Rows are points. Each copy is the shape, with its points in the same order, turned, moved and blurred by noise. Say if it was mirrored as well.

Shape:
[[ 57 -37  22]
 [ 34  34  30]
 [  7  37 -66]
 [ 25 -12  36]
 [ -3 -23  25]
 [ -4  46 -74]]
Copy 1, 6 rows:
[[  5 -39 -58]
 [ 51 -15  -9]
 [-22 -45  55]
 [ 13  -1 -38]
 [-15   7 -37]
 [-24 -41  71]]
Copy 1 is: mirrored
Copy 2 (6 x 3):
[[ 40 -13  -4]
 [  8  32  41]
 [-32  65 -40]
 [  6  -2  25]
 [-14 -27  13]
 [-47  85 -42]]
Copy 2 is: only turned
Copy 3, 6 rows:
[[ 38  26  -5]
 [ 29 -30  40]
 [  2 -71 -47]
 [ 13  15  19]
 [-23  21  22]
 [-12 -86 -42]]
Copy 3 is: mirrored
Copy 4 (6 x 3):
[[ 43 -24  65]
 [ 24  43  35]
 [ 56  15 -51]
 [ 13  -1  51]
 [ -7 -16  32]
 [ 51  18 -66]]
Copy 4 is: only turned

Shape (7 x 4):
[[-32  19 -22   8]
 [-49  21   6 -30]
 [-33 -28 -84  15]
 [-49  12  12  10]
 [  1  -2  13 -36]
 [116   4   5   7]
 [-28 -21  10  19]]
Copy 1:
[[-41 -21  24   4]
 [-51  14 -10  15]
 [-56 -90   5  33]
 [-48   7  24  22]
 [ -2   0 -20  21]
 [ 93 -43   3 -42]
 [-17 -15  35  45]]
Copy 1 is: mirrored
Copy 2:
[[-16  40 -38  34]
 [-65  43 -36  22]
 [ 15  -6 -82  60]
 [-43  45 -16  52]
 [-47   4 -13  -9]
 [ 51 -15  38 -59]
 [-28  10  -3  54]]
Copy 2 is: only turned

Shape:
[[ 31 -30   0 -60  27 -35]
 [-20  -2 -27 -30  29   4]
 [ 37 -46  71  34 -59  13]
 [ 40   5 -65  24  -7   4]
 [-50   3  10  -5   2 -29]
 [-51 -42  38  -2 -13  13]
 [ 27 -52  63  29 -44 -41]
 [ 15 -17  -3 -10 -95   5]
 [-39  25  29 -58  -4  13]
 [ -6 -21   9  -9 -76  28]
 [ 67  23 -41 -24  43  34]
 [ 13 -32 -12  36 -31  24]]
Copy 1, 12 rows:
[[ 60   3   1 -32 -49 -14]
 [  0 -25 -19  -1 -34 -11]
 [ 13 101  81   3   9   4]
 [ 22  14 -35 -13  55  -8]
 [  8 -12  22  54 -37 -34]
 [-27  33  47  21 -54 -32]
 [ 46  69  88  11   4 -39]
 [ 16  99 -17  33   2 -13]
 [  1  12  -6  31 -79  28]
 [-12  88   2  32 -17   3]
 [ 28 -15 -38 -55  11  44]
 [-17  44  20  -7  24 -23]]
Copy 1 is: mirrored
Copy 2:
[[-39  58   6 -10  -6 -26]
 [-45 -16  13 -23 -19  -4]
 [ 98  39  54 -12  -6  24]
 [-12 -13  10  51 -57  33]
 [  0 -13 -23 -59  -8  14]
 [ 37 -12  28 -72 -13  -7]
 [ 90  54   2 -19  -7   6]
 [ 37  42  38 -30 -71  64]
 [-34   6  30 -76  11  37]
 [ 36  15  56 -47 -53  50]
 [-61   3  47  61  -6  18]
 [ 43 -15  37   6 -48  21]]
Copy 2 is: mirrored

Shape:
[[  4 -72  12  26  -9  10]
 [-60  29  54 -19  24   0]
 [-51 -10   6  -6 -23   5]
 [-23 -17  30 -37 -34  35]
 [ 69  20 -24 -34 -30 -77]
 [-21  51  63  31 -21  -2]
 [ 39  21 -41 -30  16 -35]
 [-34 -14 -48  -8  -4  15]
 [ 45 -29 -38 -25 -32 -85]]
Copy 1 (9 x 6):
[[ -8 -23 -51 -28 -49  -3]
 [ 40 -25  58  -5  12 -25]
 [ 15   3  27  -7 -37  12]
 [ 27  10  21 -64 -24  12]
 [-17 100 -51   1  38 -32]
 [-39 -14  59 -21  18 -32]
 [ 13  49 -43  19  50   7]
 [ 23  11  -9  12 -20  54]
 [ -2  89 -69  19  -9 -25]]
Copy 1 is: mirrored
Copy 2, 9 rows:
[[-49   2  58  10   2  34]
 [ 36  51 -15  -9  55   1]
 [-26  16  -6   5  59  30]
 [-42  10   4 -48  51   5]
 [-73 -11 -52  52 -25 -67]
 [ -5  83 -40 -13   3  26]
 [-21 -38 -40  35 -10 -36]
 [-25 -40 -13  19  46  37]
 [-90 -20 -13  75  -5 -48]]
Copy 2 is: only turned
Copy 3:
[[-60   2  -9  16 -26 -61]
 [-47  54 -27 -50   8  40]
 [-33  23 -39  -2 -31  18]
 [-50  13  -3 -23 -66  15]
 [ 48 -66 -39 -71 -15 -53]
 [  5  87 -23 -52 -20  -9]
 [ 27 -55  -9 -39  16 -10]
 [-12 -19 -23  30 -12  22]
 [ 16 -75 -65 -38 -17 -60]]
Copy 3 is: only turned

Shape:
[[ 48 -68  14  -7  14 -10  -5 -26]
 [ 48 -48 -19   5 -16 -29 -28 -39]
 [ 69 -24 -19 -10 -19 -46 -27 -62]
 [ 42 -48  -6   1 -40  26 -22 -24]
 [102 -47 -12   3 -11 -28  39 -38]
 [  6  14 -22  -5  -5  -1 -59  89]
 [-17  48 -15 -47  28  42 -49  37]
 [-43  17 -34  -6  26  25 -58  46]
 [ 26 -15  -9  11 -40  -9   0 -29]
 [-36   6 -82 -13  32  29 -42  47]
 [-50 -32 -46 -97 -24 -14  -9  11]
 [ 29 -42  19  11   1 -44  -9 -35]
 [ 12 -22  -9   1 -23 -28  31 -30]]
Copy 1, 13 rows:
[[  -6   28   42  -30    3  -15   60  -10]
 [ -26   11   17  -21   19  -26   61  -47]
 [ -16   -3   13   -7    2  -19   76  -81]
 [ -35    3   -4  -66   12   -4   50  -19]
 [  45    4    6  -17   28    3   95  -38]
 [ -52  -18  -55   -1  -34  -65  -17   29]
 [ -72  -30  -28    4  -87    9  -24   22]
 [ -90  -11  -21   14  -33  -19  -40   30]
 [ -17   10  -16  -31   14    1   23  -49]
 [-105  -16  -35   36  -10    1  -14   42]
 [ -89   84  -54   18  -44   16   31   -8]
 [  -1   31   35  -13    5  -26   31  -48]
 [  -2   40   -9   -8   16   18   21  -48]]
Copy 1 is: mirrored
Copy 2, 13 rows:
[[-16 -45 -46  25  -5 -10 -78 -41]
 [ 17 -45  -2  25 -32 -18 -81 -39]
 [ 14 -46   6  18 -66  10 -90 -44]
 [ 31  -9  -8  45  11   0 -68 -46]
 [ 21 -71 -40  -7 -34  23 -72 -90]
 [  0 -18  53 -34  54   7 -22  39]
 [ 11  21  -6 -12  22  43 -22  80]
 [ 16   6   9  -6  29 -18 -14  81]
 [ 32 -19  -2  27 -27   2 -32 -45]
 [ 55 -25  -2 -15  38 -17 -25  87]
 [ 24 -78   1  82  11  30  -7  62]
 [-23 -39 -18  21 -41 -21 -49 -42]
 [ 22 -52 -23  26 -37   1 -11 -39]]
Copy 2 is: only turned
